Each row of a before or after table is a point. One or more steps were done to the points. Then noise was added and the rows were shuffled. The steps act on columns, c1 being the first. Write out the steps. A step turns or swaps two columns, mirrors them in a line or flattens them onto one, adds a multiple of one to another, or multiplies or shifts one. Angles are multiples of 10 degrees, from the lower column toward the higher: turns from -170 to 170, lines from 10 to 170 but not 90. Use the fewest steps. Two steps may share a column if one is a turn and the other turns, adds or multiplies; they go together, in the order done. Otherwise the lowest column goes first.

Before (12 x 2):
56  -7
-42  5
-45  -37
21  -15
-21  -33
40  -12
18  29
8  -5
-22  -21
-17  -9
-34  12
44  18
After (12 x 2):
-45  -7
-22  -6
44  -14
-21  -19
-17  3
7  -10
21  -31
16  17
56  -46
-34  35
-42  33
40  -40
Steps: add -0.7 times c1 to c2

Before (9 x 8):
29  95  3  -18  6  6  27  25
28  26  22  7  -5  -16  -87  -9
39  -5  -17  19  -37  21  31  -15
30  -19  12  -16  -37  -8  21  -1
27  -10  -26  -10  7  10  36  -16
2  -22  -88  5  -20  -6  32  11
29  -11  -45  22  8  -17  42  31
5  62  22  6  -11  -6  38  -19
7  -26  17  8  -4  19  -35  29
After (9 x 8):
-18  14  -45  31  3  -31  40  22
6  -81  2  30  -51  -29  28  -17
-4  6  -88  8  27  -4  32  3
-16  -25  23  -8  -6  -27  -88  6
17  24  17  30  15  -11  -34  7
-8  -59  22  -17  -22  -5  40  5
-9  1  10  -1  41  -28  24  -17
10  11  -29  -18  -1  -27  36  -10
21  -16  -14  -18  36  -41  31  19
Steps: turn c1 and c6 by -90 degrees; turn c2 and c5 by -150 degrees; swap c4 and c8

Before (10 x 14):
13  45  -1  -12  31  35  8  12  31  24  -23  2  40  -10
-15  -6  11  -39  -26  -16  -24  37  -13  -22  -14  -24  -25  0
49  43  -34  -10  8  18  11  -5  14  -1  -38  14  7  -28
-27  -7  -64  -27  -3  -58  43  36  -17  32  -12  -42  -4  46
39  15  5  15  15  27  13  0  -4  -11  -11  28  30  7
26  16  -24  -41  51  50  31  -27  14  4  -10  31  14  -1
-27  36  -16  -10  -21  -37  -64  19  -15  -18  14  -5  -19  8
-42  7  -19  -13  -1  -57  45  26  13  11  -21  -12  -48  40
-12  -3  -29  -22  -13  -46  40  45  10  25  36  -33  -46  25
24  1  -24  8  28  61  -19  12  28  -11  -24  12  -8  5
After (10 x 14):
-12  15  10  -41  38  -12  21  39  -10  -23  24  -35  -8  0
49  46  -34  -8  26  20  -10  -5  14  -1  94  13  0  -31
27  33  -24  -44  -42  52  -21  -30  13  0  41  43  -9  -2
-12  4  -31  -29  -17  -44  63  44  8  22  -89  20  -22  26
-42  15  -19  -12  25  -54  44  28  14  10  49  30  -37  45
36  6  -1  16  -9  28  -32  1  -4  -11  32  28  10  5
26  -5  -20  3  -7  62  -13  15  26  -9  66  -18  -13  4
13  49  2  -10  -9  35  -17  18  29  24  65  17  34  -10
-29  7  -63  -25  11  -57  52  37  -15  37  25  28  14  49
-31  42  -11  -12  6  -40  -10  16  -13  -20  -44  -67  -18  5
Steps: add -0.5 times c4 to c2; multiply c11 by 2.5; turn c5 and c11 by 160 degrees; turn c12 and c13 by -30 degrees; turn c7 and c12 by 70 degrees
